Each wall is flat, endless, passes through zero and stands at right angles to its row. A trip goes straight from one point to another. List the walls that it crosses, first one first.

Walls:
(1): [ 1 28 42]
(2): [-4 -8 14]
(3): [-35  39 -61]
(4): [-35  -7 -41]
Trips:
[-15 -22  -9] to [-31  -1  32] => 3, 1, 4
[ 11 -67  24] to [ 21 -15  55] => 1
[ 20  -3 -41] to [34 15 15] => 4, 3, 1
[ 21  52 -21] to [ 77  17 -53] => 1
[-17 -25 -60] to [-35   5 -21] => none
[ 25 -17 -49] to [-22   0 -29] => none
[-35  -4  27] to [-21 -12  -6] => 3, 1
[11 25 29] to [ -4  -2 -31] => 2, 3, 4, 1
[ 3 -9 10] to [ 28 -22  12] => 1

Walls:
(1): [ -7 -48  26  28 -10  58]
(2): [-20  -4  56  61  12  37]
(3): [-34  -9  29  29 -29 -16]
(4): [-12 -20  10 -38  44 -28]
(5): [ -2 -32   5  19   8   6]
(6): [-15  26  45 -32  10 -26]
(7): [-55 -30  -2 -47  54   5]
Trips:
[-12  23 -16 -16 -35  30] to [46 26 -2 -8 41  1] => 1, 6, 4
[ 48 -47 -23 -11 -10 -12] to [ 18 -39  -4 -32   5   7] => 7
[ 48  27 -53   7 -12  17] to [ 19  16 -29  45 -21  35] => 1, 2, 5
[  3  33 -30  49  -6   5] to [ -5  40  26 -19   2 -68] => 6, 2, 4

Walls:
(1): [ -9  -9  14 -23 -43  52   4 -41]
(2): [ -3  22  49 -30 -26  39 -23   2]
(3): [ -8  33  -1  32 -59  46   2 -18]
(4): [ 10  28   6 -18   9 -13   0 -46]
(5): [ 41 -80  22 -49  63 -29 -37   1]
(6): [ 25  20  50  28  21 -34  13 -31]
(7): [-58  -8   7 -40  13  -4  21 -16]
(8): [-38   4  31  -2  -3  22  11  48]
Trips:
[-73  69  -7  25  35 -15  -3 -10] to [-38 -24 -28  -9 -21  -9  39  -3] => 6, 4, 1
[-21  17  52   3  33  57  32 -49] to [  4 -16  49 -31 -23   3   8  24] => 5, 4, 3
[ 23  19  -1  65 -17   5 -18 -54] to [  1   3 -25 -11 -48  43  45 -11] => 2, 6, 4, 7, 8
[ 30 -46  -6  21  22 -27   5 -28] to [  7 -13 -11  22  55   6  -2 -51] => 7
[ -2  28  16   8   3 -44   8  37] to [ -2 -11 -33 -10 -14 -24 -88 -39] => 4, 5, 8, 6, 1

Walls:
(1): [-25   7  27  32 -68  17  19  -3  -8 -15  29]
(2): [ -8 -19 -11   9  57  18 -10  29  14  30 -18]
(3): [ 69 -61  33   5  13  11   2 -16  16  42  21]
(4): [-39 -26 -13  -9 -26  20   0  -3 -14  22 -78]
(5): [  7  24 -15  48 -19 -30  30  -5 -45  30 -41]
Trips:
[ 11 -12  26 -35  57  27 -40  10 -14  28  38] to [ 39  -3  16 -15  62 -18  59  12 -20 -17  27] => none
[ 22  27  -7 -20 -36  -6  46 -15  11  33  46] to [ -1  -2  21 -11  28  17 -48  34   0   8  40] => 5, 2, 1
[-12  56  17  30   5  61 -37  15  58  10  27] to [ -1  26  -1  10  47 -14 -79 -13 -19 -35  -3] => 1
[  7  -7  21 -30  65 -54 -40 -22   9 -14   5] to [-60  52  13  -3  10  24  -3   1 -52  21 -22] => 3, 4, 5, 1

Walls:
(1): [-29   7  18 -16  43  14  75  19  29 -23 -13   5 -18  24]
(2): [ 18   3  -7 -56  22  -4  47 -28 -11 -15 -27  -3 -16  12]
(3): [ 10 -17  43  15  26  -8  32 -40 -23 -42  22 -12  32  11]
(4): [ -2  66  46 -33 -15  23  47 -46   5  -3   7 -18   8 -35]
(5): [  0  21 -49  -5   6  -5 -26  20 -16  -9   0 -45   0  72]
Trips:
[-13 -65 -13  14  61 -11  40  10  30 -28   0  18 -19 -24] to [ -1 -38  29 -19   7 -44 -11 -36 -33  33  43   7 -14  61] => 5, 1
[-13 -28  72   4   5 -38 -25  31 -52 -26   9   8 -24  38] to [ 25  38  35   7  -1 -47  23   1  34  -3  24  10  -4 107] => 2, 4
[-47 -54 -21 -14 -27   0  27   1  42 -13  21 -23  -5  61] to [ -5   8 -22 -15  25 -19  -1  -2   5  59 -14 -12  -2  -8] => 3, 1
[ -5 -24 -23 -18  -2  13 -15  46 -10 -29   4  11  31 -41] to [-13 -30  -2 -13 -32 -10  41  -4  31  60   9 -56 -10 -26] => 4, 1, 2

Walls:
(1): [-19  25 -74  30 -16  13 -15  31 -20 -34 -45   2 -31   1  37 -21  43  24
 -20   6]
(2): [ 14   4  16   8 -41  10  32 -58  27  72  43  24  12 -24  -3  52 -30  17
 -51  26]
(3): [-35  -8 -49 -25 -43  16  -4 -20   9 -17  -4  16   5 -12 -25 -58  13  23
 -20  -1]
(4): [ 38  27 -31  72  -8   8  13  21  51 -27  -5  27  -9 -24  28  -4  15 -62
  41 -31]
(5): [ 29 -26  -9 -32  20   1  26 -12  -4  -9 -65   7  51  21  25 -10   1   0
  -9  17]
(6): [ 10 -28  38   7  -2 -36  34 -35  -4  29 -21  33  38 -13   4  28 -11  -1
 -45  19]
(7): [-10 -39  30  -6 -32 -30  -7 -66  30   1  56 -33 -15  41   6  45 -41  26
 -19 -41]
(8): [ -3  19   1 -16  26   8  25   3  17  22  28 -22  -4   1 -55  -3  -6  47
 -28  16]
(9): [-42 -11  44 -17  -1  -8  35   7  24  20 -40  27 -21 -34  15  10  -9   8
 -71  12]
(10): [ 23  -9 -17  18  12  24   9   3   0 -32 -12  11  15 -32 -48 -43   7 -21
 -41 -11]
(11): [ -8 -26   9  62 -14  39 -55   2  13  72 -19 -32   2  44   8 -49   3  23
  49  65]
Trips:
[  9 -35  -3   4   5   5   3 -64  36  44 -27  15   0  -5  24  39 -24  14
   5  24] to [ -6  20  -3  10 -44  15  59 -14 -13  -7 -19  60  18  64 -35  -1 -54 -23
 -10  19] => 3, 10, 11, 8, 4
[  9  38  22  29  14  27  61 -49  -5 -29  63 -31  -5  16   4  23   4   8
 -33 -60] to [-47  22 -12  26 -24 -26  25 -59  65  10  -5   2   4 -13 -11  36 -46 -20
 -19 -40] => 9, 10, 3

Walls:
(1): [-28 -42  17  31  21  -8 -45   8   4 -29 -17  -2  52  -7 -35  18  15 -36
 -27 -42  22  -7   6   0 -12  31 -36   5  -8 -41   7   7]
(2): [ 55  50 -56  16 -38 -44  42  -8   7  39 -69 -14  13 -33  70 -54  15  -2
 -73   2  15  16 -13  17 -16 -51 -28   7 -59 -11 -66  -4]
(3): [  6 -21  30  22 -64   2  58  58  15   5 -33  45  23  -1 -57 -31   7 -21
  -4   6 -45  -3  19 -30  37 -40  36 -16  19  37 -30  -9]
(4): [ 40  34  -6 -23  25 -22  24  22  35  13  13   1  26  27  47   6 -28  13
 -26  29  36  27 -23 -20  24 -16 -40  -8 -35   1 -10  34]
(5): [-11 -11  20  17 -11  33 -14  28  -2 -52  31 -27 -23 -27 -25   0  12 -65
 -14  50 -72 -35 -19  21 -11  34  46  22  -1  13  17 -32]
(6): [ -4 -10  14 -24  10 -15 -13  18   5  24 -34 -20 -30  21 -32   4  20  -1
  18 -40 -38  30  10  29  37   2  -7  -1  41  28 -17   6]
(7): [-20  47  -7 -13  26 -48 -18   1  -5 -37 -11  45  22  25  21 -28  58 -53
  23  -7  21 -26  -3  19 -26  19 -56 -13 -37  65 -31 -11]
(8): [-49 -70  57  33  19  40  -6  34  39 -29  26  30 -23  -5  42  19 -26  -7
 -18  21  -2  17 -39  40  15  -2 -11 -83 -12  24  16  51]
(9): [ 24 -26 -12 -55  76   0  50  -2  44 -23  42   2 -91 -13 -12 -26  28   7
 -12   2   1 -32 -20 -22 -52 -24  -4 -14 -32  24  18 -20]
Trips:
[-20  -8 -47 -16  11   4 -23 -30 -39 -13   4  14 -20   7  35   1  31  10
  -5 -16   1   7  26  16 -29  25  34  48 -18  38 -17 -31] to [ 40   9 -20 -20   0 -30 -36   0  -7 -34 -55  -8 -17 -34   9 -33 -31  23
 -40  52 -40 -33  57  -7   8   9  10 -44 -32   4 -21 -31] => 3, 4
[-28  39  16  -6  -3 -47 -23 -48 -29   4 -46  23 -13  12 -41 -18   8  10
  30   9  -9  14  63 -82  26 -56 -12 -22 -57 -27   1  24] to [ 50 -36  13 -14  24   2   0  23   0   6 -56   5 -24  -8 -30  95 -23 -17
  53   9  20  28  13 -64  20 -36  15 -31 -54 -28 -32  17] => 1, 7, 2, 9, 8
[ 39   1 -17 -24 -15  91 -66   7  -1 -21  13   5 -37   5 -25 -47  10  28
  17  40  -2 -28   6 -23  -1  29  19  39 -10   3  53  20] to [ 19 -14 -21 -23 -16  29   8 -12  14  68   7  17  23  19 -73   1 -10  55
  48 -46   0 -10  22 -36 -61 -35   5 -45  15 -41 -11  13] => 5, 3, 6
[  7 -39  17  -6 -24  58   2   2 -32   5 -17 -18  14 -37  66  16  39 -27
  30 -36  36  20   6 -43 -31  24  39 -29 -29  -5  -5 -25] to [ 11  37 -12 -18 -20 -44 -11 -32  -8  33 -26 -65 -17  22  14 -27  20  17
  25   5  61  -2 -43   3   9 -30   7  29 -17  32  -9  30] => 5, 8, 7, 1, 4, 6

Walls:
(1): [  1 -43 -18  -1 -30 -12  22  36 -51  19  16   2  11 -40 -44 -56 -57 -10
  51  33  -6  17 -25 -34  25 -40  24 -66  23  14   2 -51 -10  -3  45 -33
 -27  22   0  44  29 -11 -10  73   2  11  12   0]
(2): [ 23 -76  57 -24 -57  21   9  -2 -56  76  -7  18  31 -23  39 -32 -45  45
 -21 -46 -49  52  52  62  14  -6   7  40  13 -20 -20  39 -14 -58 -24  46
   7 -13  -1 -21   5  36 -28 -16  -8 -16 -15 -50]
(3): [ 60 -27 -75 -45  26 -24 -62 -20 -44 -17   7  43  -5  82  70 -20 -36  48
   3  -3   0   0 -44  17  -9  69 -46 -18  -1  15  55  29   1  27  80  23
 -34 -45  36   2 -54  34 -11 -10  40 -22  -3  -2]
(4): [  4 -29 -33 -26 -36 -41 -27  40 -13  -7  16  28  11  36   5 -10  17  27
 -15  -2  43  22  14  44  -6 -29 -29  -8  42   4  -8 -17 -16  -9 -12  36
   7  26 -13  13 -51   7 -19 -21  41 -16  -2  37]
(5): [ -5  27 -41  -2  17  11  44  64  21  15  19  37 -14  -8  37  15 -33  63
  10   5  16  -2  -1  57 -83 -14  -4 -13   6 -16 -22 -20 -39  -4  -4 -23
 -53  -3  23 -12  -5 -58  -3  25   4   4  64  19]
(6): [ 36  14  24  13 -46 -51 -17 -37 -40  37   0  77  50  32 -63 -26  -6  49
  31  17 -21  26   4  -5  24   2 -21 -21  -5   7  34   1  18  16  34 -49
  13 -18 -53  21 -38 -23  -5 -33  19   4  19  48]
Trips:
[ -1  36 -23  10 -42 -38 -24  13  -1 -67 -10 -14  -5   1  34   7 -20  14
 -13 -27  -6  25  -4  20 -26 -29  23  -1  10  -3  11 -13  32  28  -8 -11
 -13  11 -23  -6  20  27 -27 -28  25  39   1 -41] to [ 14  -2  48 -18 -38  12 -13  -4 -14  49  18  -6  12 -18  21  -6   7  65
  25 -67  51  -3 -39 100 -12 -59 -26 -33   0   0  -8   1 -35 -13 -33  15
  67  19 -26   6 -36 -55 -20   3  14 -41  -7  -7] => 2, 6, 3
[ 32 -29   1 -22 -30  30   9  46  22 -33 -13   9  26  11  23  14 -58  68
  -1 -27  -2  44  33 -37 -25  28  -8 -19  55  50   7   7  11  30 -25   5
  38  10  25 -22  18 -13  36 -19  18 -19  29  31] to [-13  43 -23  47  38  -8  35  37  -4   8 -22  27 -16  35 -10  35  11  -4
  26  11  -9  30  -3  35 -10  23  26 -24 -40 -10  65  18   2  -6  44  -9
 -53 -13   8   9  65  -6  18  39  36 -21 -25  24] => 1, 2, 4
[ 26  34 -10 -24  30 -10 -34 -38 -21  34  42  29   4 -19  -4 -12  25 -44
  45 -15  36  -7  -9  34  14   5   1  24  55  38   3  42 -44 -39 -28  -1
  76   3 -42   8 -20 -12 -16  86 -16 -28  18  -6] to [  2   9 -22   4 -12  25  -8  -8 -12 -37  10  -9  -8   6 -36  -6  35 -18
 -21 -31  20 -10   2  25   5  20  -7 -18 -31 -41 -61  14  22 -13 -29 -40
   3  -2 -33 -22 -19 -10  -7  -8   7 -53  -3   3] => 1, 2, 6
[-37  19 -18 -33  47  36   7   1  36 -44  35 -23 -12 -28  28  -3 -26  32
 -20   4 -18 -46 -30  -4  33  23 -13 -17 -81  28 -34 -21  22 -27 -92  23
 -39  -8 -40 -17   1   1   4  10 -11 -15  -3  27] to [-18   3   3  40  26  51  41 -24 -10  -8  46  45 -66 -53 -22  45  14  34
   2  46 -19 -41   9 -33  27 -13  -7   9 -16 -19  25  20  22  69  23 -22
  -5  11 -13   6  60  14  20  -7  33 -27  27  -2] => 1, 6

Walls:
(1): [ -7   3 -23  21  18  30 -11  86 -21  18  -3  23  31 -50  15 -48  37   3
 -36  44  28  -3   6 -21  65  24  15  58   5   5  69 -25  -5  23  26  19
  23 -15 -31  45 -18  40 -14  18  -1   6 -29  88]
(2): [ -1  38 -33  13 -46 -50  -3   7 -20 -36  28  53   0 -42 -32 -31  15 -11
 -10  28 -27  -3  39 -17  19  -5 -21 -36 -69  -9   3 -36  51  38  -1  -2
 -10  35   4  30  -4  17  25 -24  55  23  12  -2]
(3): [-33  18   3 -16  15  11  12 -14  -3 -54 -73 -25 -17  40  -3  -5   8   4
  42  29  -9 -45 -42   5  10  16 -17 -28  24  -9 -14 -33 -24  -1 -34 -13
  -8   7  -2 -19 -23 -15  12 -14 -12  -3   6  55]
(4): [ -7  15  20  23   6 -22  -1 -45  50 -35  10  39  30 -22  14 -15  20  36
  43 -23 -13 -66  -9 -11  41  -3 -27  13 -24  19   3 -28 -43  -7   6  16
 -36  22  -4 -32  34  11   1 -47 -37  73   5 -32]
(5): [-55 -12 -20  48   1 -18   3  -3 -42   0 -17  18  17  30  13  26  -9 -22
  24  -9  -4  54  31   0 -27  -2   9 -23  36  44 -13  -2 -20  45 -28  12
  -4 -17  -6 -30  30  -3 -64 -33  24  -5  -7   2]
(6): [ -4 -22  13  46 -15 -12 -27  17  10  -6  18  -1  14 -35 -36  21 -21  34
 -59 -22 -74  14  -5  -9  26  12  41   3 -44 -26  24   6 -14  23  14 -58
   0  -5 -51  27  -5 -30  19 -22  53  -7   9  33]
Trips:
[ 10   2   6  41  13 -33 -32 -12  -5  32  21   6   4  27  29  25  -3   4
  11 -13  28 -17   2  -8  11  -7 -56  24  -9  52 -27   3  35  25 -41 -11
  -6  34  27 -16  11  47   1  39   8 -34  23  42] to [ 28 -26 -29  13  -4  15 -12  -9  27 -36  47 -88  11 -14  31 -27  38 -16
  -9  32 -13   1  -6  22 -64   4   2 -41 -10 -32   7 -26  47 -39  19  29
 -40  27 -26 -16 -47  23   9   4 -24  16   8  69] => 4, 1, 3, 5
[ 14 -19  -2  -5  46  21  29 -42  -8 -37   3 -10   8  39 -15  15 -47  -3
 -21 -42 -13 -13 -13   0  52 -36  14  -1 -16   1 -27 -21   9  -6 -17   4
  26  17 -19   5  20 -59  35  27   2 -23 -42  45] to [-18   8  35  47  -6  22  12 -33   1 -21   6 -40 -52   1  57   7 -10  38
 -25  17 -12   7  -2 -82 -49   9  10  25 -21  15   0  41 -10  11   5  21
  41  29  45 -17 -15  -3  53  17  -4   0  26   8] => none
[ -5 -48  -2 -13  38  19   7  43 -33 -13  13  14 -13  29 -22  15  10  15
  29 -44 -13 -17  21   9   0 -20  -3  29  46  12  -4   1  54  36  -8 -10
 -93 -53 -13 -15  -2  30  11 -18 -33 -11 -40 -23] to [ 13  -2  41  36   3   5  45  33 -22  21 -19  -4   1   9 -38  31 -22  26
 -64 -12  -6  -7  -7   3  20 -36 -28  10  46 -48  -7   6 -51 -19 -72 -15
   1 -31   0  -8  25  -7  57  23  30  14  16 -33] => 4, 6, 3, 5
[-21  18  -4 -23 -49 -27 -16 -56  -9 -75  41  26 -14 -31  33  -7  12   8
  41 -24 -12  -7 -48  32  82  50  25   1 -39  -7  20  26   5  26  40  29
  23 -16 -25  32  36 -61  25  13 -18 -13 -13  49] to [ 57 -13  15 -36 -52 -34 -15  13 -23  25  -9  20 -25 -12  23  67 -18   1
 -15 -27  12   1  -9 -25  15  24  33 -27   4 -11  -4   7  35 -17  -9 -42
  62   6 -12  27  13 -21 -18   9 -12 -23 -37 -43] => 3, 1, 4, 2
[ 11 -15 -12 -13  38 -53 -21  16   8  16 -64  40   6 -78   9  39 -33   1
   0 -23  39 -35  57 -48  84 -24  -9  18  36  37  -6  11  61  35   4  22
  19  21  21 -35 -49  26 -44  16 -23 -29 -22 -56] to [-35 -34  39  17  41 -13  12 -70 -24   0  46 -47  30  27  32  -8  52  37
 -51  -5 -25 -51  -1  -6 -18  11  83  41   5 -16  -4  32  -2  24  48 -36
 -24 -59   9 -13 -12 -31 -50 -18 -27  -4 -17  19] => 2, 6
[ 21  16  31 -26 -20  34  22 -13 -31 -25 -66  41   1   4 -40  -4 -23   2
  73 -46 -27  18 -26  21  -6  84  11  45  13  31 -66  37  29 -31   4 -21
 -19  15  13  15 -13  42  -8 -20  -6 -10  65  -1] to [ 66  -8  18 -41 -12 -18  -3  36 -14 -33  13   5  57  -9  21 -43   4  16
  10  20  -7 -62   3   5  -9   2   1 -12 -14  66   6 -70 -30 -28  17  14
 -28  14  -8 -43  54 -35 -56  33 -61  38 -13   6] => 5, 1
[-26 -11  -9  11 -46 -44  31  33  17  -6  24   0   3 -17  43  -4   3  36
 -23  38  -4 -20  27  41  -1   5  44  16 -53 -22 -26 -18 -19  40  24   8
  10 -51 -18 -41 -29   8  12  22 -29  31  47   4] to [ 32  18  13  17  14  10 -10 -21 -28  21 -20  11  31   8 -59   3  11  47
 -82  20  61  37 -21  -4  34 -41 -78  12 -12  -3 -40 -36  13 -27   7 -36
 -39  -3 -16   0 -10 -24  45  -3  19  24  22 -42] => 1
[ 32  24  46 -12  51  -3   8  -1 -17  17  17 -17  24  45  75 -33  13  24
   5 -14 -34  -1  47  41   3  35 -13 -43 -28  16  -4  -2 -23  32 -17   6
   2 -60 -49  32   0 -13  12  62 -77 -10 -20  20] to [ -5  -8  29  19  -8  54 -21  18  14   1 -26 -66  25 -29  33  45 -47   2
  17 -57   6  30  31 -34 -36 -46  40  16  29  30 -73  41 -37  32  21  16
 -47 -19 -26 -61 -25 -41 -15  15  10 -51 -16 -28] => 5, 1, 3, 6

Walls:
(1): [-24 -16 -20  17  52  10  46  13  32   6  -2 -31 -19  18  18  12 -52  15
 -30 -39 -52 -46  21  -7 -48 -12  16  14   0 -17  22  26 -32 -18 -19  12
  11  34  -2  41  -2 -46   0 -19  44 -27  28  47]
(2): [ 26 -23 -11  20   2 -17  19  13  19 -24   6  -7 -28  30 -16  20 -40   2
  34 -35  36  -9 -10 -28  17   6 -31  -4  -1  52  24  20  10  22  15  44
  33 -10 -22  36  -8   7  -3   7 -22  39  28 -21]
(3): [  6   0  40 -21  20  -2  -2  31  25   6 -14  -9 -57 -26 -25   1 -31 -16
 -29 -11 -47  -7  -7   4 -11  -6  -9 -12 -13  -7 -14  17  -9  58  17 -52
  19  25  -4   5  -5  24  54  51  31 -59  46   0]
(4): [ -7  29 -18  24 -66   7 -46   7   5  -7  23  -6 -14   4  -7   0   0 -41
 -21   4 -27  -9  17 -13  21 -17 -16 -80  -6  60  10  39  23  29 -38 -25
  27 -29 -39  21 -31 -28  -7  36  46   0   8  -5]
(5): [ 20  30 -22 -40 -27 -13 -26 -21   7 -69  -6  22 -16 -12 -37 -44  64  55
  14 -32  26   4  10 -33  16  40 -32  28 -17  12  42 -41  31  28 -15 -14
  28  -4 -26  29 -17 -34  33 -23 -63   6   2 -15]
(6): [ 11 -30 -45  18 -48 -31  11 -68   3  13  47 -19 -32  24  -8  22   4 -62
  15  18 -12 -22   3   8   9  -8  -7  -5 -30  13 -11   3  14   9 -36  -2
  10 -10  37 -23 -34 -23  34  19 -57 -18  19  11]
(7): [ 61   0 -40  -6   9  -8 -60 -39 -23  10 -39  40  18 -13 -31 -55  -5   4
  25 -13  22 -49 -54  -3 -46  41  39  -9  -2 -16 -29 -47  24  33  10 -25
   8  14   2 -43  50 -10  16  69 -14 -11  24  13]
(8): [ 19  -7 -29  18 -40 -16   9  16  29  42  44   6 -27  10  65  -5  -3 -25
 -22  43  57 -17   2 -17 -54 -24  39  20   3  -8   2  12  12  16   2  26
  21 -79 -29  28  20 -46  -5 -11 -16 -10  66  43]
(9): [ 28  -3  54 -43 -17   9   4   9 -43  11  -3 -54  -9 -16 -19 -17 -10  19
  13 -13  60 -23 -21 -35  -1  -9  62 -32 -35  88 -34  30  36  28   0  12
  28  32 -13 -61  22 -12 -27  17   8  -5 -32  22]
(10): [ -1   0  18 -33 -11 -18 -63  50  29   8  37  -2  29  -2   9  33 -49  32
 -52 -49  -1 -14 -35 -29 -15  -2 -40  80  19  35  18 -23  -4   1 -20 -29
  36   1 -34   8  33 -22 -17  33  13 -13  12 -26]
(11): [ 52 -40  15  15  18  13  46  33  28  30  -9 -15  20 -35  -7 -37 -18  45
  25  10 -14  -8  54  25 -74  29  55  30  27   5  59 -48 -21  18 -56 -13
 -19   6 -21   7 -41 -25  40  28 -34 -43 -11  18]
(12): [  2  18   9 -26  75 -64  32 -21 -20  11  29  11  -3 -12 -55  -7  35 -30
  32  22  -9  25 -55   0 -51 -16  29 -26  15   8  40  -5 -24  66   4 -26
  11 -23 -11 -20 -13  46 -26  13  17 -17 -10 -15]
Trips:
[ 12 103 -17 -42 -25 -11  11 -30  -9  24 -26 -13 -50   2  14 -17  25  -5
 -20  43 -11  -6  64  27 -36 -29  36  13 -39  -3  20  20  -3 -47 -21 -57
   9  27 -41  36   0 -16 -17 -59  -7 -14  29  66] to [ 62  30  22  -2   4  57  46 -37 -63  17  29 -29 -36  50  -5 -27  10  15
  38  15 -20 -15  26 -40  23 -11 -55  29 -15 -70   7  20  13 -16   5 -23
 -20 -28  -7 -31  18 -32  15 -13 -16   9 -15 -25] => 3, 4, 11, 1, 8
[-22 -20 -16  37 -68   0  20  -9  21 -31  12  -9 -14  31 -27 -16  40   9
  -2  -1  34  -9 -37  -8  -3 -24  17 -26  54   5  31   1  21 -16 -26  -3
  -9 -27 -13   6  31  32  -5  59  31   8  35 -47] to [-23   3 -75 -48  -7  23 -20 -60 -22 -11  10 -44 -11  25   0  25 -18 -59
  34 -12  36 -17  15  16 -16  27  19 -29 -16  22  74   2 -11  20  -8   6
 -31  10 -15 -35   1 -31   0  -9 -43  24  48 -29] => 10, 9
[ 43  -6  14 -10  12  -9  10  18 -48 -12 -21 -50  16  -9   8 -21 -30 -41
 -32 -61 -37  48  45 -58   0 -25 -15   3  -4   3  38 -47 -21 -13 -14   0
  44  23   2  -7  -7  -1 -28  60 -30  -8  67  13] to [-14   6  14 -23 -10  46 -10  -2 -21  37  26 -12   2 -48  14  21  -5   7
  -5 -17  56 -17 -51  -5  12 -49  -1  27  21  -4  19  -1 -16  10 -37 -16
  19  46   5 -36  -4   3 -20  -4  35  -9  37 -44] => 12, 6, 5, 2, 11, 4, 1
[  7  21  17 -17  29 -29  -8  18 -55  -1 -12  48  13  20  -8 -35  11  -2
 -20  24 -27 -19 -33  -2   1 -22  12 -38 -24 -17 -49 -17  49  27  60 -78
  36 -20  13 -10  61  27  10  17  45 -15  70  20] to [-14  19  67 -35 -14  -8   2  35  88  -7  57  -9 -37 -45 -15 -31  48  26
  71 -54  -8 -36   0  -8  36   4 -41  19 -31  37 -42  16 -23  17  48   8
 -79  14 -21  17  17  69  -9 -13 -15  -4  26  23] => 10, 8, 4, 5, 2, 7
[ 19   0 -49 -15  12  -5   7  -8  -7  94 -41   6 -27   4   4  -6 -27  21
 -15  76  17 -48  36 -45 -61 -10 -26   7   1  26   8   5 -26 -12  25  10
  43  52  18 -18  18  -6 -42  46 -15 -74  17  29] to [ 48  51  37 -12 -17 -10  82 -37   6  15  12 -66 -48  -2  15 -13  21  -3
  -6  40 -36  53 -10 -36   8 -40   2  11  25   4   7 -63  10 -15  23  29
 -15  38  26  -3 -72 -22 -38 -36  19 -62  23  17] => 10, 7
